Each point is reached from the start by the listed moves, each made once or not at all, plus a little noise. Is the number of moves made odd or even? Then give how often each move was made.
In the rows, 128 means zero.

Moves:
(1): [130 100 134 120 122  79]
(2): [170 155 149 113 121 116]
(3): [108  82 169 110 144 161]
Start: [137 130 119 131 133 116]
Points:
[119  56 166 106 143 100] -> even (1, 0, 1)
[139 102 125 124 128  68] -> odd (1, 0, 0)
[181 130 145 109 120  55] -> even (1, 1, 0)

Moves:
(1): [148 143 111 107 121 139 123 114 139 144]
(2): [132 149 144 134 125 154 125  88  78 124]
(3): [138 114 149 122 109 135 134 134 129 126]
(4): [142 116 136 161 129 118 125  78 145 149]
(5): [163 142 156 121 155 121 150 136 162  96]
(6): [128  97 104 131 139 174 160 121 113 135]
(7): [112 132 126 102 113 119 161 112 124 122]
(8): [150 137  97 150 119 135 144 143 122 102]
(9): [119 154 122 141 108 142 156 142 137 146]
Start: [105 106 128 144 100 106 128 134 113 119]
Points:
[ 99 133 116 159  81 114 156 150 119 138] -> odd (0, 0, 0, 0, 0, 0, 0, 0, 1)
[194 123 119 146  98 196 194 103  89  80] -> even (1, 1, 1, 0, 1, 1, 0, 1, 0)
[116 172 161 131  90 130 205 102 101  96] -> even (0, 1, 0, 0, 1, 0, 1, 0, 1)
[186 126 188 152  97 132 149  41 132 122] -> odd (1, 1, 1, 1, 1, 0, 0, 0, 0)
[132 146 128 183  47 159 176 132  67 104] -> even (0, 1, 1, 0, 0, 0, 0, 1, 1)
[149 124 111 142 111 169 231  93  78  56] -> odd (0, 1, 0, 0, 1, 1, 1, 1, 0)

Moves:
(1): [158 148 108 130 154 126 139 126 112 108 144 118 125 125 110 123 147]
(2): [126 159 142 125 121 154 115 129 126 130 119 128 124 121 127 132 133]
(3): [125 125 173 144 154 127 116 128 127 103 116 125 152 127 139 138 149]
(4): [154 141 152 152 106 131 100 156 112 143 146 145 146 153 107 121 106]
(5): [122 123 116 123 155 126 116 122 121 169 129 149 149 141 135 144 126]
(6): [110 121 116 118 135 174 170 137 125 102 135 121 137 141 123 131 141]
(7): [117 137 138 139 119 102 141 133 138 138 132 125 134 126 122 131 113]
(8): [121 137 116 123 130 122 127 150 145 116 123 142 129 121 133 128 125]
(9): [133 117 130 142 130 134 134 121 155 132 113 131 133 126 116 125 110]
(10): [132 114 132 123 118 137 117 136 147 162 136 121 108 150 119 146 144]
(11): [127 123 123 117 126 119 127 119 149 133 159 139 125 137 129 118 122]
(12): [170 129 148 122 104 120 129 111 137 136 132 150 174 132 133 143 132]
(13): [137 134 125 115 135 122 101 121 134 116 125  97 155 144 132 136 116]
(14): [130 125 131 120 123 121 144 111 138 138 116 149 115 173 126 129 114]
Start: [114 135 159 107 110 131 111  98 115 147 136 144 181 148 115 151 113]
Points:
[131 154 192  96  72 156 171  61 184 160 143 190 231 213  97 164  88] -> odd (0, 1, 0, 0, 0, 1, 1, 0, 1, 0, 1, 1, 0, 1)
[162 134 163  77  95 139 181  81 165 166 192 169 192 239  67 176 135] -> odd (1, 0, 0, 0, 0, 1, 1, 0, 0, 1, 1, 1, 0, 1)
[104 143 177 106  71 140 135 142 173 179 196 186 178 249  80 165  88] -> odd (0, 0, 0, 1, 0, 1, 1, 1, 0, 1, 1, 0, 0, 1)
[141 169 227 119 112 134  49 104 178 137 129 181 238 226  98 158  65] -> even (0, 1, 1, 1, 0, 0, 0, 1, 1, 0, 1, 0, 1, 1)

Moves:
(1): [142 134 116 131 128 127 126 128 131 129 125 120 145 133 122 128 132 122
 125 119 127 121 130 136 132 124]
(2): [131 143 127 129 126 125 126 107 130 130 135 133 134 118 133 132 131 140
 127 136 125 137 136 127 128 128]
(3): [136 133 147 122 123 130 129 129 131 107 152 121 127 128 125 120 117 125
 133 139 131 130 130 134 131 116]
(4): [124 141 126 134 132 125 125 127 118 124 115 120 126 142 122 126 133 128
 128 132 135 126 130 119 118 122]
(5): [133 130 121 145 145 122 111 130 123 126 139 153 149 144 128 111 125 109
 139 149 145 130 141 134 134 127]
(6): [121 140 131 127 131 135 128 142 146 120 132 131 123 125 116 129 129 127
 143 129 137 124 135 116 133 129]
(7): [113 132 140 136 112 114 143 136 141 116 134 127 130 125 136 133 119 129
 125 134 126 121 121 138 129 140]
(8): [132 134 130 124 114 121 127 139 134 130 121 129 122 122 136 129 133 119
 120 129 132 126 147 129 123 137]
(9): [125 129 128 129 119 134 114 124 138 129 128 130 135 129 124 131 128 131
 125 129 132 128 129 138 127 119]
(10): [119 135 123 125 145 123 132 140 121 141 138 123 134 142 119 134 123 130
 132 144 124 126 143 123 137 109]
(11): [132 129 119 139 133 130 115 129 125 129 130 110 117 122 127 126 134 131
 124 128 130 131 120 122 125 115]
(12): [121 130 125 129 118 117 131 115 130 126 135 153 117 123 123 138 124 119
 129 128 127 121 131 131 132 132]
(13): [135 133 130 122 120 125 129 127 118 132 144 143 130 128 126 141 130 132
 131 122 138 124 125 119 136 132]
(14): [126 125 123 123 118 127 132 134 137 127 129 136 125 136 132 134 123 127
 133 125 127 143 134 131 130 137]
(15): [133 137 128 128 122 147 125 118 123 126 136 140 121 119 145 156 132 131
 130 124 133 117 125 150 125 125]
(16): [125 119 125 125 138 122 141 120 124 129 130 123 132 138 121 132 147 111
 137 131 141 135 137 128 141 132]
(17): [131 129 116 111 139 130 130 129 131 128 133 131 115 133 127 127 153 134
 143 139 126 118 109 126 126 112]
(18): [129 122 120 130 129 129 133 141 111 125 121 147 127 113 109 132 144 138
 127 123 117 135 138 128 131 131]
(19): [133 120 129 123 122 118 126 132 121 121 116 125 127 115 136 134 128 137
 145 125 132 120 129 131 131 131]
(20): [136 129 120 128 132 141 114 118 125 133 125 127 130 123 118 133 118 134
 112 134 132 127 117 141 134 137]
(21): [128 126 126 126 125 125 150 132 136 136 119 144 118 124 129 112 129 129
 134 119 151 130 140 131 131 132]
(22): [143 116 119 142 119 146 129 116 117 129 129 136 143 122 128 139 123 120
 133 144 127 131 129 125 119 117]
(23): [138 119 124 132 124 141 133 117 131 116 113 139 115 124 136 125 141 145
 112 120 129 123 137 119 132 136]
(24): [115 125 109 121 109 133 116 122 114 120 132 143 133 128 127 112 137 123
 128 129 124 125 148 139 135 142]
Start: [126 131 132 128 120 135 130 113 131 126 130 142 137 124 115 124 129 143
 126 137 135 100 142 134 107 143]
Points:
[136 171  80 130 155 159 117 145 111 136 154 210 118 140  76 149 166 156
 166 169 194  95 164 137 132 117] -> even (0, 0, 0, 1, 1, 1, 0, 0, 0, 1, 1, 0, 1, 1, 1, 0, 1, 1, 0, 1, 1, 0, 0, 0)
[132 131  91 119  90 150 112  84 113  85 166 189 132  85  75 139 187 143
 185 181 147 100 177 144 132 111] -> even (0, 1, 1, 0, 0, 1, 0, 0, 1, 0, 1, 1, 0, 0, 0, 1, 1, 1, 1, 0, 0, 1, 0, 1)
[131 170  86  94  87 159 118  73 144 123 179 206 136 127 102 144 140 151
 142 165 157  89 180 203 138 121] -> even (1, 1, 1, 0, 0, 0, 0, 0, 1, 1, 0, 1, 0, 1, 1, 0, 1, 0, 0, 1, 1, 0, 0, 1)
[155 142 106 145 111 159 144  83 118 112 146 222 133 148 111 148 132 106
 135 191 203 102 220 163 130 139] -> odd (0, 0, 1, 1, 1, 0, 0, 1, 0, 1, 0, 1, 0, 1, 1, 1, 0, 0, 0, 1, 1, 1, 1, 0)
[157 131 107 148  84 154 105  84 127 130 125 226 146  94 130 153 117 121
 141 167 193  77 179 192 111 148] -> odd (0, 0, 0, 0, 1, 0, 0, 1, 1, 0, 0, 1, 0, 0, 1, 0, 0, 0, 1, 1, 1, 1, 0, 0)
[139 164  70 142 109 155 122 118 116  94 145 224 123 136  72 122 174 115
 136 164 199  95 249 168 157 152] -> odd (1, 0, 1, 1, 1, 1, 0, 1, 0, 1, 1, 1, 0, 1, 1, 1, 0, 1, 0, 1, 1, 0, 1, 1)
[129 146 123 109  82 142 146  88 157 108 188 190 100 118 112 170 147 140
 147 153 192  90 125 187 138 137] -> even (0, 0, 1, 0, 0, 0, 1, 0, 1, 0, 1, 1, 1, 1, 1, 1, 1, 0, 0, 1, 1, 0, 0, 0)
[131 168  76 127 146 128 156  92 105 141 138 177 117 125  82 157 201 148
 155 152 162  89 173 145 126  99] -> odd (1, 1, 0, 1, 0, 0, 0, 0, 0, 1, 1, 1, 0, 0, 1, 1, 1, 1, 0, 0, 1, 0, 0, 0)
[119 169 134 137  99  90 137 129 143 102 145 181 155 137 121 144 146 121
 174 170 192 106 197 127 133 178] -> even (0, 1, 0, 1, 1, 1, 1, 1, 0, 0, 0, 0, 1, 1, 0, 1, 0, 0, 1, 0, 0, 0, 0, 0)
[148 146 101 103 139 144 152 113 147 137 141 164 136 133  77 129 171 135
 155 134 191  84 139 134 143 146] -> odd (1, 0, 0, 0, 0, 1, 0, 0, 0, 0, 0, 0, 1, 0, 0, 1, 1, 0, 0, 1, 1, 0, 0, 0)
[124 149 112 166 114 124 125 111 148  92 110 191 110 112 105 110 128 150
 136 156 197  73 164 135 127 165] -> even (0, 0, 0, 1, 1, 1, 1, 0, 0, 0, 1, 1, 0, 0, 0, 0, 0, 0, 1, 1, 1, 0, 1, 0)

Moves:
(1): [155 104 133 121 110 123 123 134 123 122 137 125 110 148 130 132 145 109
 125 127 133 143 154 118]
(2): [125 110 134 129 144 139 121 128 146 122 119 117 109 128 157 142 145 130
 129 121 108 130 113 133]
(3): [131 134 107 115 134 117 125 134 135 142 117 118 132 147 142 127 118 116
 118 117 147 125 112 119]
(4): [133 126 125 127 109 131 125 139 112 124 131 122 126 149 120 145 110 133
 139 128 114 132 114 132]
(5): [135 135 156 149 104 129 104 159 127 121 128 147 116 144 140 126 127 127
 126 109 131 141 135 123]
(6): [121 131 124 128 119 122 119 143 134 133 141 142 133 121 122 134 134 112
 122 133 126 138 115 131]
(7): [129 122 117 125 133 144 127 139 133 126 125 117 138 127 115 136 117 117
 123 129 138 131 122 123]
(8): [129 135 123 139 119 127 144 136 134 137 128 128 143 120 125 127 145 124
 123 121 121 124 127 116]
(9): [120 139 130 133 148 104 132 126 122 122 143 126 107 122 115 121 121 122
 132 122 126 122 121 125]
(10): [151 134 127 133 108 119 118 116 160 143 124 110 104 118 124 127 138 153
 130 139 127 108 118 111]
(11): [131 128 119 144 106 121 132 152 151 103 122 142 122 109 145 118  94 118
 109 146 117 123 140 125]
(12): [121 120 122 141 113 120 115 151 117 122 122 117 117 120 127 136 131 132
 135 129 142 132 129 109]
(13): [130 106 126 145 126 123 145 125 129 118 128 128 119 136 122 136 122 124
 131 134 135 136 130 132]
(14): [121 133 145 120 140 116 109 140 131 104 146 131 127 129 135 135 135 148
 111 144 141 152 137 121]
(15): [141 120 139 119 129 112 132 126 116 134 127 150 120 117 129 127 119 125
 120 132 123 128 126 124]
(16): [126  99 125  99 120 114 131 137 132 110 113 142 115 121 142 130 129 135
 122 125 136 120 142 128]
(17): [149 136 105 116 119 123 137 135 113 136 137 114 131 126 120 107 133 137
 118 124 128 120 124 137]
(18): [120 143 143 130 139 114 122 133 139 115 122 125 125 127 139 145 119 119
 128 118 138 128 133 156]
(19): [115 133 137 126 144 122 140 147 130 141 104 139 106 142 124 128 123 131
  99 139 124 140 123 127]
(20): [154 130 119 148 149 117 113 135 119 116 129 132 136 135 124 122 134 148
 120 134 131 121 133 120]
(21): [133 128 116 119 127 138 131 132 128 128 136 128 124 122 139 135 129 134
 128 137 127 115 127 129]
(22): [129 132 126 117 129 135 115 114 132 118 130 140 115 131 129 135 133 127
 127 102 130 156 147 120]
(23): [129 140 137 126 137 146 149 130 125 104  99 123 132 136 128 115 152 104
 110 135 137 116 129 142]
(24): [114 118 129 128 125 127 107 118 126 117 136 117 106 122 119 121 111 120
 109 118 121 108 129 125]
Start: [114 102 133 111 125 149 115 129 148 122 142 131 138 142 127 123 134 105
 142 113 129 136 154 132]
Points:
[113  85 125 118 100  56  97 168 170  66 162  89  52 105 114 126 137 140
 100 108 164 107 164 114] -> even (0, 0, 0, 0, 0, 0, 0, 1, 1, 1, 0, 1, 1, 1, 0, 1, 1, 1, 0, 0, 0, 0, 0, 1)
[151  34  66 120 107 121  75 181 232  73 123 117  68 121 171 142  97 106
  73 138 135  84 129 102] -> odd (0, 1, 1, 0, 0, 1, 1, 0, 0, 1, 1, 0, 1, 0, 0, 1, 0, 0, 0, 1, 1, 0, 0, 1)
[122  72  72 133 106  46  88 225 156  46 171 134  93 117 130 101 106 108
  56 126 166 121 160  85] -> even (0, 0, 1, 0, 0, 1, 0, 1, 1, 0, 1, 1, 1, 1, 0, 1, 1, 0, 0, 1, 0, 0, 0, 1)
[182  16 121  83  81 128 143 198 149  89  73 100  30 173 130 149 164 101
  87 139 138 136 142 112] -> even (1, 1, 0, 1, 0, 0, 1, 0, 0, 1, 0, 1, 1, 0, 1, 1, 1, 0, 1, 0, 0, 0, 1, 0)
[150  67  86  87 140  91  91 239 173  68  99 155  84 132 176 128 129 133
  34 114 152 175 166  73] -> odd (0, 1, 1, 0, 0, 0, 1, 1, 0, 0, 1, 1, 0, 1, 1, 1, 1, 0, 1, 1, 0, 1, 0, 0)
[120  75  83  62  87 145  97 181 173  52 107 128  79 154 172 116 114  59
  66  82 112 125 140 147] -> even (0, 1, 1, 1, 0, 1, 0, 0, 0, 0, 1, 0, 0, 0, 0, 1, 1, 0, 0, 0, 0, 1, 1, 1)
[184  53 128 112  92  68  90 200 173   7 150 176  27 115 147 132 159 106
  73 160 172 154 212  76] -> even (1, 0, 0, 0, 0, 1, 0, 0, 1, 1, 1, 1, 1, 1, 1, 1, 0, 0, 0, 1, 1, 1, 1, 0)
[157  80 160 179  99 111  45 238 180  19 160  90  35 170 132 179 173  87
  86 115 150 136 145 104] -> odd (1, 1, 0, 1, 1, 1, 1, 1, 1, 1, 0, 1, 1, 1, 0, 0, 0, 1, 0, 1, 1, 0, 1, 1)
[100 132 159 121 150 129  96 191 193  63  98  92  53 156 126 178 168 110
  92 106 141 172 134 111] -> even (0, 1, 0, 1, 0, 0, 1, 1, 1, 1, 0, 1, 0, 1, 0, 0, 0, 1, 1, 0, 0, 1, 1, 0)

Moves:
(1): [124 104 116 131 127 118 105 120  95 121 124 137 146 129 147 111 125 162
 117 122 138 127 129 144 124 117]
(2): [147 153 141 112 132 129 138 131 134 120 146 110 122 146 114 153 124 130
 153 132 133 132 146 131 131 143]
(3): [144 101 140 133 127 120 117 132 150 113 104 127 137 141 159 145 124 129
 141 156 120 120 157 115 132 125]
(4): [134 126 132 115 126 110 130 142 104 147 129 138 151 102 117 113 108 133
 110 120 120 127 124 125 112 132]
(5): [117 114 134 124 113 140 134 129 132 132 131 114 118 146 135 141 131 120
 117 132 125 133 106 114 145 118]
(6): [117 121 133 125 138 109 111 127 134 117 128 148 141 150 136 126 129 139
 115 110 127 135 138 130 141 131]
(7): [128 150 123 110 144 132 134 134 127  70 127 131 114 134 133 131  92 119
 132 146 136 154 141 118 154 108]
(8): [127 132 126 139 131 127 122 134 124 128 130 129 146 124 107 140 136 130
 140 139 138 115 114 146 145 117]
(9): [111 121 132 153 119 155 156 133 126 112 164 129 143 131 140 138 131 107
 122 105 129 110 103 124 112 120]
(10): [134 131 108 125 125 138 141 135 127 120 135 142 112 128 116 136 116 130
 125 132 120 150 141 128 119 118]
(11): [122 139 138 139 115 118 137 131 133 152 139 126 111 123 138 124 127 108
 150 115 114 140 117 138 132 132]
(12): [146 112 118 122 157 129 113 126 126 135 122 120 137 129 132 120 122 134
 145 121 124 121 136 128 138 142]
(13): [127 119 145 135 152 109 125 148 124 100 142 133 115 134 130 131 114 144
 111 126 117 136 116 133 139 126]
(14): [119 121 123 153 125 131 140 132 119 123 141 116 127 137 120 122 127 118
 134 125 116 127 109 115 126 116]
(15): [116  96 148 126 150 109 144 122 139 121 115 129 130 153 145 122 131 131
 120 125 142 114 124 134 115 121]
(16): [ 93 127 120 140 113 149 145 122 164 145  88 114 113 131 143 127 124 144
 135 141 126 111 101 118 118 120]
(17): [118 146 138 140 127 139 126 126 106 122 120 128 125 117 147 141 125 118
 110 106 134 165 104 106 110 103]
(18): [112 124 134 125 117 136 119 144 111 131 141 139 111 134 111 126 114 115
 147 116 116 129 124 125 119 120]
(19): [125 152 104 111 118 121 129 112 122 132 127 135 135 113 144 119 139 141
 114 154 110 137 127 129 115 102]
(20): [108 133 144 135 150 143 130 119 107 142 144 145 136 123 115 139 122 127
 130 118 121 119 105 137 136 149]
(21): [114 133 139 127 125 145 119 132 111 140 144 124 138 110 113 138 112 121
 120 134 111 139 137 148 112 128]
(22): [121 129 125 140 118 121 113 103 135 145 143 134 126 121 125 132 123 136
 130 146 147 123  97 108 108 113]
(23): [131 139 117 130 157 112 131 146 127 139 124 128 126 152 132 138 132 121
 113 148 146 123 151 116 137 130]
(24): [107  91 138 118 160 131 139 139 126 110 146 120 131 120 132 126 143 122
 143 125 131 130 122 125 129 143]
Start: [126 125 126 135 121 106 120 147 156 126 141 130 135 112 138 120 110 162
 125 136 131 128 166 141 137 116]
Points:
[ 47  49 169 175 187 146 139 175 100  55 142 150 172 131 200 175   7 191
  79 139 108 146  82 141 128  41] -> odd (1, 0, 1, 1, 1, 0, 1, 1, 1, 1, 0, 1, 1, 0, 1, 1, 1, 0, 0, 1, 1, 0, 0, 0)
[100  88 127 151 192  86  99 210  84  93 185 202 181 154 163 144  24 152
 142 124 115 134 182 153 171  90] -> odd (1, 0, 1, 1, 0, 1, 1, 1, 1, 1, 1, 1, 0, 0, 0, 0, 0, 1, 0, 1, 0, 0, 1, 0)
[ 55  81 121 185 190 105 146 154 109 119 205 130 168 135 163 138 130 124
 141 133 152 120  64  88  85  30] -> odd (0, 0, 0, 0, 0, 0, 0, 1, 1, 0, 0, 1, 0, 1, 1, 0, 1, 1, 1, 0, 0, 1, 1, 1)
[ 14 136 142 161 184 101 189 189 130  94 190 148 129  86 179 158  46 147
  71 173 132 178  68 115  77  11] -> odd (0, 0, 0, 1, 0, 0, 1, 1, 1, 1, 1, 0, 1, 0, 1, 1, 1, 0, 1, 0, 1, 1, 1, 1)
[ 51  89 137 162 111 106  75 131 106 150 118 204 154 110 171 138  43 210
 106 120 122 157 106  99  81  64] -> even (1, 0, 1, 1, 0, 1, 0, 0, 0, 1, 0, 0, 0, 0, 0, 1, 1, 1, 0, 1, 0, 1, 0, 0)
[ 73  71 144 149 156  90 155 205 154  55 165 146 124 200 176 191  12 197
 115 200 165 110 124 102 124  25] -> odd (1, 1, 1, 1, 1, 0, 1, 1, 1, 1, 0, 0, 1, 0, 1, 1, 0, 1, 0, 0, 0, 1, 1, 0)
[100 101  88 150 203 133 152 198 133  42 192 122 172 123 163 163  76 133
 141 210 101 144 192 124 150  59] -> odd (0, 0, 1, 0, 0, 0, 1, 1, 1, 1, 0, 1, 0, 1, 0, 0, 0, 0, 1, 0, 1, 0, 1, 1)
